Each point is reached from the start by the listed moves, each made once or not at all, plus a little noise. Say if it took an odd or an even number of moves. Then give how often each move was made.
In the rows, zero is written as 128.

Moves:
(1): [151 105  93 107 117]
(2): [151  79 206  67  96]
Start: [135 144 101 137 134]
Points:
[180  76 140  53  89] -> even (1, 1)
[157 104 183  76 104] -> odd (0, 1)

Moves:
(1): [126  86 113 148 118 118  88 138 135 128 151]
(2): [ 95 132 131 109  98 122 185  97 140 150 112]
(3): [142 139 165 134 116 132 118 132 158 106 123]
(4): [140 124 117 139 122 120 126 102 160 116 150]
(5): [108 171  94 107  96 139 120 139 110 136 144]
(6): [ 93 138 102 168 114 177 109 147 139  92 123]
(7): [141 149 118 100 115 128 151 120 141 148 165]
(8): [135 121 152 154  79 101 181  92 138 155 115]
(9): [ 77 102 100 146 150 125 109  85 148 163 147]
(10): [ 96 120 130 120 136  80 139 152 116 150 149]
(11): [159 136 125 121 131 110 142 128 122 162  98]
Start: [146 144 117 134 144 130 128 153 102 126 154]
Points:
[128 177  87  87  53  54 171 137 161 200 224] -> even (1, 1, 1, 1, 1, 0, 1, 0, 0, 1, 1)
[155 132 109 193 111 155  73 184 144 103 137] -> even (1, 0, 1, 0, 0, 1, 0, 0, 0, 0, 1)
[122 174 121 103   7  34 226 127 137 238 186] -> even (1, 1, 1, 0, 1, 0, 1, 1, 0, 1, 1)
[160 237  69 134  71 167 125 154 162 118 189] -> even (0, 0, 1, 1, 1, 1, 1, 0, 0, 0, 1)
[108 169  97 166  32 139 242  70 177 149 179] -> odd (0, 1, 0, 1, 0, 1, 1, 1, 0, 0, 0)

Moves:
(1): [111 112 119 135 125 131 143 113 126 123 148 123 117 119 123 126 124 126
 122 149 142 138 107 153 109 146]
(2): [118 140 120 139 134 140 119 116 134 113 112 121 130 134 111 133 137 129
 121 116 131 137 138 138 124 131]
(3): [106 123 127 147 118 146 123 116 131 130 110 107 115  97 139 113 126 144
 109 129 137 149 112 124 143 121]
(4): [125 124 138 129 127 153 117 152 151 121 116 145 134 112 135 131 137 145
 133 128 143 140 125 117 126 115]
(5): [136 121 139 152 123 152 111 128 100 142 149 134 127 120 112 142 110 117
 134 141 126 143 127 128 105 128]
(6): [140 122 132 152 129 119 137 118 129 100 118 159 136 147 136 134 100 133
 121 116 115 105 129 106 125 125]
(7): [131 121 133 138 148 134 143 139 127 147 110 140 112 137 138 133 116 141
 130 112 147 140 133 130 115 126]
(8): [120 115 122 132 138 133 116 124 131 140 134 127 124 121 126 120 112 122
 119 133 140 128 129 137 119 134]
(9): [147 109 105 126 124 132 130 144 115 128 129 135 145 135  99 130 113 118
 143 116 129 144 127 117 139 134]
(10): [130 133 133 106 107 128 131 103 129 141 127 134 117 117 140 113 104 121
 133 138 144 112 125 127 110 143]
(11): [132 122 138 127 137 142 130 119 137 125 136 130 145 115 137 129 130 141
 146 127 131 123 116 142 128 114]
(12): [124 139 121 131 129 125 123 122 122 124 130 134 125 132 124 117 130 127
 118 129 128 128 116 136 121 126]
(13): [131 124 121 125 135 117 120 134 125 110 122 136 126 145 139 131 125 109
 130 137 131 118 130 121 135 120]
(14): [136 133 106 132 134 136 112 140 112 136 142 125 126 122 121 146 115 144
 125 127 148 151 125 121 124 125]
(15): [120 142 110 131 117 133 132  94 117 142 136 138 124 147 137 146 128 106
 143 131 123 108 123 120 125 136]
(16): [113 124 126 133 144 136 124 111 113 133 135 131 124 133 118 115 140 123
 126 128 140 129 150 121 135 118]
(17): [117 107 125 115 141 103 119 145 133 123 104 115 134 116 129 121 124 123
 123 134 113 135 126 128 149 150]
(18): [118 125 116 131 122 119 125 139 117 121 124 134 112 139 114 146 134 136
 137 137 120 129 138 128 132 120]
(19): [135 128 119 130 139 140 135 132 135 129 115 139 114 123 120 139 132 137
 127 126 121 120 129 115 134 119]
(20): [153 123 138 130 126 112 128 144 113 142 125 154 138 128 114 123 107 127
 142 144 143 125 111 138 126 130]
(21): [110 126 119 136 130 129 131 127 108 117 130 118 124 132 130 119 121 140
 138 127 145 118 138 124 119 136]
(22): [139 114 142 142 113 127 123 118 123 103 134 141 122 119 129 126 132 129
 149 122 122 113 135 126 115 147]
(23): [151 110 130 126 127 139 111 116 147 117 119 113 143 119 122 103 140 118
 160 155 117 152 121 144 122 132]
(24): [114 144 123 127 125 138 135 118 127 119 140 136 118 141 100 128 131 119
 132 130 119 133 142 134 158 126]
Start: [131 129 116 125 131 133 123 116 116 128 115 109 135 111 138 120 125 131
 132 122 114 118 110 128 134 143]
Points:
[ 57  83  59 212 167 164  76  81  40  62 110 111 113  99 106 125  76 160
 118 155 156 157  99 133 117 139] -> odd (1, 1, 1, 0, 1, 1, 0, 0, 0, 0, 1, 1, 1, 1, 0, 1, 1, 1, 0, 0, 1, 0, 0, 0)
[110  51  51 170 184 185  70  98 112  67 103 122 178  85  83  79  82 157
 161 144 171 180  93 151 110 167] -> odd (1, 1, 0, 1, 0, 1, 0, 1, 1, 0, 1, 1, 0, 1, 0, 1, 1, 0, 0, 0, 1, 0, 1, 0)
[100  89  55 188 105 191  91  29  84  56 101 167  74  93 144 105  95 152
 185 180 168 107  91  94  91 151] -> odd (1, 0, 1, 1, 0, 1, 0, 0, 0, 1, 0, 1, 1, 1, 1, 1, 0, 1, 1, 0, 1, 1, 1, 0)
[208  65  94 209 131 230 121 100  85 114 141 228 142 106  71 163  48 139
 249 156 148 162  69 127  96 151] -> even (1, 0, 0, 1, 1, 1, 1, 0, 1, 0, 1, 0, 0, 1, 1, 0, 0, 0, 1, 1, 0, 1, 1, 1)

Moves:
(1): [135 133 135 139 133 157 147 118 142 138 148 135 120 146 130 114 155 142
 142 145 129 131 132 143 163]
(2): [122 130 139 116 122 133 150 148 120 118 132 112 130 129 110 139 141 132
 107 141 127 116 122 121 131]
(3): [155 113 152 129 125 120 127 123 122 128 110 137 153 125 140 134 137 113
 163 129 125 100 127 121 128]
(4): [119 140 128 118 123 131 132 135 109 138 124 148 139 118 154 142 116 103
 147 146 123 109 133 110 132]
(5): [128 101 103  90 156 124 126 117 127 122 136 153 143 151 135 128 135 100
 105 138 103 137 130 130 124]
(6): [123 190 137 166 169  95 123 134 123 107 136 133 131 131 114 115  98 121
 122 133 129 137 149 119 154]
(7): [100 117 131 131  69 122 136 106  99 133 176 118 123 157 122 143 143 132
 127 109 126 132  91 139 143]
(8): [103 129 124 125 146 145 112 147 123 135 120 143 134 138 121 132 114 120
 160 130 108 149 115 159 114]
(9): [142 120 132 113 110 100 107 127 126 108 143 116 115 134 140 136 124 126
 115 161 142 139 123 124 120]
(10): [130 140 136 117 111 125 130 113 108 124 121 131 131 133 106 136 127 128
 117 143 117 134 143 137 128]
(11): [109  95 122 124 104 145 117 105 140 128  96  81 133  89 116 140 132 122
 137 136 129 134 147 104 116]
(12): [120 133 120 113 119 132 130 141 111 116 153 128 137 125 140 120  94 135
 133 127 131 117 137 136 145]
(13): [115 123 132 121 146 104 134 122 136 134 123 132 123 139 144 118 123 113
 133 137 133 132 129 158 144]
(14): [130 134 111 124 131 116 130 110  99 144 125 145 158 108 130 154 136 157
 147 126  99 137 134 119 178]
(15): [143 126 128 115 125 123 125 152 120 129 131 120  99 140 135 141 142  96
 120 113 176 131 142 117 136]
(16): [101 109 120 130 143 144 143 150 118 126 136 139 127 122 142 113 129 124
 126 111 116 147 141 139 134]
(17): [134 165 141 126 143 133 114 122 126 119 126 121 130 100 134 115 122 151
 132 121 121 122 130 129 107]
(18): [138 125 146 141 131 127 142 131 111 138 116 107 125 133 165 145  90 135
 129 110 147 142 123  94 142]
(19): [138 125 129 119 144 137 127 143 154 132 156 142 124 129 152 111 112 124
 132 113  82 151 121 161 102]
(20): [113 126 153 109 137 132 119 138 121 144 127 143 141 121 110  93 122 115
 121 147  87 132 112 120 141]
(21): [126 132 121 148 125 115 120 137 112 123 117 105 103 151 145 117 112 141
 128 133 130 120 154 131 145]
(22): [112 126 137 113 134 116 148 147 128 111 131 118 127 139 138 119 142 161
 113 116 133 140 186  92 136]
(23): [126 127 147 115 146 126 105 102 142 116 121 133 113 121 119 161 139 134
  87 129 131 108 116 121 137]
(24): [122 137 129 118 125 133 135 129 121 121 110 133 119 111 122 115 114 126
 145 133 125 123 118 118 122]
Start: [130 128 127 111 124 138 158 128 120 130 135 122 132 149 142 120 115 130
 118 131  81 119 144 144 134]
Points:
[ 50 138 174  93 104  87 182 165  64 108 135  83 141 172 159 161 123  62
 167 140 108 115 204 102 187] -> even (0, 1, 1, 1, 0, 1, 1, 1, 0, 0, 1, 0, 1, 0, 1, 0, 0, 0, 0, 0, 0, 1, 0, 0)
[ 84  73 158  14  98  87 152  68  53  98 151 184 138 181 183 167 121  53
 101 190  45  97 118 164 164] -> even (0, 0, 1, 1, 1, 0, 1, 0, 1, 1, 0, 0, 1, 0, 0, 1, 0, 0, 0, 0, 0, 0, 1, 1)
[ 48  84 108   7  59 137 181  78  39 117 180 102 162 172 125 158 117 130
 156 220  19 164 127 195 225] -> even (1, 1, 0, 0, 1, 0, 1, 1, 1, 1, 1, 1, 1, 1, 0, 0, 0, 0, 0, 0, 0, 0, 0, 1)

Moves:
(1): [123 130 136 127 118 126 134 128 132 121 138 128 124 134 137 135 122 143
 124 128 118 128 112 121 122 129 131]
(2): [124 109 109 129 120 127 151 151  98 157 142 135 120 129 134 128 127 127
 110 137 142 128 134 125 135 138 131]
(3): [123 132 131 133 123 109 118 129 129 138 120 118 140 139 124 116 131 124
 130 127 134 110 149 137 119 121 125]
(4): [123 153 140 118 134 125 100 138 122 143 110 130 110 135 133 119 122 125
 136 138 121 148 138 140 122 146 130]
(5): [126 110 136 114 136 134 131 128 140 120 126 124 126 130 121 146 144 118
 124 128 133 154 137 126 144 112 124]
(6): [117 121 133 122 125 143 134 127 142 119 113 137 136 112 129 128 119 134
 127 110 146 127 138 132 134 118 118]
(7): [119 159 140 128 129 111 142 120 145 138 120  96 137 114  97 123 125 128
 128 150 100 128 133 110 108 134 103]
(8): [127 134 132 124 140 140 131 140 109 132 134 131 116 134 130 138 115 130
 125 129 132 120 137 122 112 128 139]
(9): [121 128 114 107 113  99 127 143 134 112 129 130 118 138 142 149 128 135
 144 146 127 126 115 140  97 121 133]
(10): [128 139 142 118 124 130 125 114 114 129 131 117 132 126 135 124 118 129
 119 130 109 151 143 123 130 114 136]
(11): [131 113 135 128 130 119 122 145 130 129 113 125 126 123 126 131 115 128
 124 149 143 103 129 118 119 129 123]
(12): [124 139 125 136 132 111 120 143 122 131 134 130 130 130 130 127 133 119
 125 132 118 122 130 128 129 125 128]
(13): [128 116 138 134 128  91 109 139 155 137 148 125 135 127 128 144 115 152
 137 127 103 114 176 140 123 125 126]
(14): [125 128 121 134 131 121 132 143 126 136 118 139 112 137 132 134 117 126
 123 144 135 129 149 130 131 134 114]
(15): [149 133 128 130 110 125 133 136 124 130 135 112 119 138 107 115 131 123
 114 148 125 130 119 123 131 150 119]
(16): [120 124 121 124 132 129 129 123 117 123 135 128 131 124 118 131 135 122
 126 136 116 127 118 129 122 132 132]
(17): [130 132 111 134 124 143 145 148 113 150 130 134 130 136 131 116 121 148
 126 121 132 118 129 132 135 132 136]
(18): [136 129 136 116 134 119 116 127 123 120 148 128 127 131 141 125 133 130
 125 125 113 125 118 121 137 120 129]
(19): [118 128 122 128 137 128 144 139 133 134 134 125 147 125 122 134 121 104
 107 129 110 116 117 111 116 133 125]
(20): [125 126 114 135 141 146 114 117 130 130 123 122 128 131 132 145 148 122
 117 121 138 134 144 133 114 132 136]
(21): [127 121 116 130 124 122 130 146 139 125 140 124 108 140 117 128 114 144
 133 138 135 133 120 128 124 143 119]
(22): [119 139 126 133 120 142 159 134 138 119 130 123 131 128 140 105 121 148
 126 112 112 141 114 120 125 154 128]
(23): [114 114 114 121 119 120 135 119 103 117 107 142 141 121 132 143 133 123
 159 119 135 140 133 143 132 111 105]
(24): [130 128 124 131 132 136 128 121 139 122 124 143 117 133 116 133 136 133
 128 128 139 147 115 127 116 132 127]
Start: [118 147 127 126  93 156 132 130 149 139 115 139 153 131 125 118 135 134
 146 111 122 125 124 125 136 126 136]
Points:
[ 81 171 106  75  76  44 140 240  93 200 163  90 141 174  89 144 103 140
 138 194  29 137 193 126  75 134 101] -> odd (0, 1, 1, 1, 1, 0, 1, 1, 1, 1, 0, 1, 1, 0, 1, 1, 1, 1, 1, 0, 1, 0, 1, 0)
[ 58 134 102  76  86 107 180 159 118 141 110  88 192 125 125 152 147 105
 121 153  70 142 145  95  69 113 101] -> odd (0, 1, 1, 0, 1, 0, 1, 0, 1, 1, 1, 0, 0, 0, 0, 1, 0, 1, 1, 1, 0, 1, 1, 0)
[ 82 159 137  85 110 182 186 135 128 143 103 133 184 110  94 147 121 132
 132 100  90 173 146  89 119  84  97] -> even (0, 0, 0, 0, 1, 1, 1, 1, 0, 1, 0, 0, 0, 0, 0, 0, 1, 1, 1, 0, 0, 0, 1, 1)
[105 178  66 112  65 143 154 220 115 153 165 141  80 194 138 112 144 188
 115 156  94 167  68 128  82 217 150] -> odd (1, 1, 0, 1, 0, 0, 0, 0, 1, 0, 0, 1, 0, 0, 1, 1, 1, 1, 0, 1, 1, 1, 0, 1)
[116 127  83 124  85  88 120 220 176 137 181 130 130 178 107 165 124 179
 109 176  78  85 101 111  56 160 137] -> odd (1, 0, 0, 0, 0, 0, 0, 0, 1, 0, 1, 1, 1, 0, 1, 1, 1, 1, 1, 1, 1, 0, 0, 1)
[106 134 118 121  77  84 113 249  80 214 102 160 131 161 138 118  81 161
 143 156 136  81 238 151 132 138  96] -> odd (0, 1, 1, 1, 0, 1, 0, 1, 0, 0, 1, 1, 1, 1, 1, 0, 1, 1, 0, 0, 0, 0, 1, 0)
[ 94 163  98 106  85 156 149 232 167 137  86 128  97 165 127 140  77 143
 112 167 137 127 135 115  52 204 112] -> odd (0, 0, 0, 1, 0, 1, 0, 1, 1, 0, 1, 0, 0, 1, 1, 0, 0, 0, 1, 1, 1, 1, 0, 0)
[ 85  97 118 107  87 128 165 166 158 128 135 175 163 120 146 145 143 163
 154  79 107 172 166 132 155 106 101] -> odd (0, 1, 0, 0, 1, 1, 0, 0, 0, 0, 0, 1, 1, 0, 0, 0, 0, 1, 0, 0, 0, 1, 1, 1)
